Each row is a point. Each copy is the shape, with its points in the same order, turned, moved and blurred by noise. Say if it was mirrored as well.
In the rows, 128 means zero.

Shape (7 x 2):
[[201 110]
 [ 87 120]
 [152 175]
 [105 110]
 [191 101]
 [148 116]
 [151  64]]
Copy 1 (7 x 2):
[[166 187]
 [116  86]
 [198 114]
 [117 103]
 [152 184]
 [143 139]
 [ 99 167]]
Copy 1 is: mirrored
Copy 2 (7 x 2):
[[204 139]
 [ 94 104]
 [134 178]
 [114 103]
 [198 126]
 [151 124]
 [175  77]]
Copy 2 is: only turned
Copy 3 (7 x 2):
[[211 130]
 [ 99 110]
 [145 182]
 [117 113]
 [198 130]
 [160 119]
 [174  72]]
Copy 3 is: only turned
Copy 4 (7 x 2):
[[ 63 181]
 [132  91]
 [145 174]
 [115 101]
 [ 60 170]
 [ 96 140]
 [ 50 115]]
Copy 4 is: mirrored

Shape (8 x 2):
[[141 203]
 [105 134]
 [120 132]
 [153  69]
 [197 111]
 [ 86 123]
 [ 76 156]
 [ 79 102]]
Copy 1 (8 x 2):
[[ 87 192]
 [ 92 116]
 [105 120]
 [167  84]
 [185 139]
 [ 82  97]
 [ 54 117]
 [ 88  74]]
Copy 1 is: only turned
Copy 2 (8 x 2):
[[153  63]
 [111 131]
 [130 139]
 [156 205]
 [198 167]
 [ 93 141]
 [ 90 109]
 [ 83 163]]
Copy 2 is: mirrored
Copy 3 (8 x 2):
[[173 201]
 [117 144]
 [129 138]
 [145  71]
 [197  99]
 [ 94 143]
 [ 97 176]
 [ 81 124]]
Copy 3 is: only turned

Shape (9 x 3):
[[144 142 130]
 [154 114 162]
 [180 120 133]
 [ 60 209 215]
 [ 80 145 104]
 [ 90 127 105]
 [141 140 156]
 [ 79 134  94]
 [122 184 102]]
Copy 1 (9 x 3):
[[160 136 113]
 [172 119 147]
 [199 137 125]
 [ 40 154 190]
 [103 105  81]
 [118  95  87]
 [148 136 138]
 [102  98  74]
 [114 158  83]]
Copy 1 is: only turned
Copy 2 (9 x 3):
[[135 132 134]
 [145  97 149]
 [166 115 121]
 [ 50 151 249]
 [ 55 136 128]
 [ 80 124 114]
 [130 126 162]
 [ 53 130 111]
 [ 95 183 129]]
Copy 2 is: only turned

Shape (7 x 3):
[[ 86 100  81]
 [137 149  99]
 [130  75 148]
 [131 162  86]
 [135 173 156]
 [ 37 184 103]
 [154 184  83]]
Copy 1 (7 x 3):
[[ 96  46 123]
 [145 106 142]
 [ 93 115  74]
 [149  83 153]
 [128 159 155]
 [ 75  76 211]
 [188 101 167]]
Copy 1 is: mirrored
Copy 2 (7 x 3):
[[102 124  81]
 [139 156 136]
 [151  68 122]
 [128 173 136]
 [127 130 192]
 [ 32 157 140]
 [142 193 153]]
Copy 2 is: only turned
